Each row of a before or after table is a point. One or more steps were done to the points. Then noise was added and the rows were shuffled. The steps act on columns, c1 being the first. What was done? A step turns or swaps two columns, mirrors them in a line or flattens them onto one, adds a multiple of one to another, or multiplies or shifts one. Angles are multiples of 10 degrees, from the lower column toward the higher: turns from -170 to 170, lines from 10 to 170 but not 90. Use the fewest steps. Two steps may share a column if one is a turn and the other turns, adds or multiplies; they go together, in the order done. Otherwise the lowest column goes first.
In the rows, 128 means zero.

Before (12 x 2):
[[117 149]
 [ 99 108]
 [156 127]
 [101 104]
 [193 192]
 [ 98  99]
 [141 115]
 [125 170]
 [155 128]
 [106 105]
 [173 115]
 [132  95]]
After (12 x 2):
[[ 84 127]
 [214 223]
 [163 159]
 [147 143]
 [111 180]
 [188 148]
 [ 90 135]
 [ 92 139]
 [164 157]
 [127 198]
 [130 125]
 [100 130]]
Steps: multiply c1 by 1.3; shift c2 by 30

Before (10 x 4):
[[ 99 119 138 133]
 [151 136 123 167]
 [158  90 150 111]
 [127  92 155 111]
 [118 103  15 152]
 [131 116  77 115]
 [108 169 152 116]
 [103  88 152 116]
 [100 120 142 124]
 [186 172 135 191]]
After (10 x 4):
[[155 165 157  83]
 [158 157 136  78]
 [122 146 151 105]
 [134 117 108 142]
 [140  82 149  87]
 [118 113  58 163]
 [176 142 114  88]
 [119 154 154  96]
 [ 82 149 117  88]
 [146  26 185 122]]
Steps: turn c1 and c2 by 60 degrees; turn c2 and c3 by -110 degrees; shift c4 by -30

Before (14 x 8):
[[108 111  80  96 101 111 168 132]
 [149 172 109 134 151 116 154 148]
 [136 149  89 146 130 114 124 112]
 [121 105 120 100 181 121 106 134]
 [100 125  90 158 155 135 141 167]
 [155 101 103  99 184 105 145 154]
 [155 159 109  76 109 102 145  76]
 [ 94 125  90 137  86 156 153 100]
 [112 113 135 153 136  80 128 166]
 [181 114 102 133 114 132 162 112]
 [ 99 106 109 160  80 125 127 110]
 [ 94  93  60 123 102 136 131 124]
 [127 178 124  68 125  94  88 164]
 [111 113  45 107 165 128 132 137]]
After (14 x 8):
[[105 145 146 162 153 157 250 132]
 [122  69 124 156 122 139  60 135]
 [ 92 164 156 118 150 110 202  96]
 [157  69 152 155 122 169 176 161]
 [ 99 156 118  95 173 129 127 106]
 [ 98 103 148 100 117 131 166 166]
 [129 153 110 188  87 165   7 164]
 [152 160 150 179 110 169 180  73]
 [151 130 151 120  76 155 208 151]
 [113  92 189 147 121 164 138 136]
 [180 134 187 119 149 158 230 111]
 [139 136 158 112 110 162 115 112]
 [ 96 136 170 134 172 137 134 120]
 [112 113  90  99 136 162 128 167]]
Steps: add -0.7 times c1 to c3; turn c3 and c6 by -150 degrees; mirror c2 and c5 in the line at 150 degrees; multiply c4 by -1; multiply c7 by 3
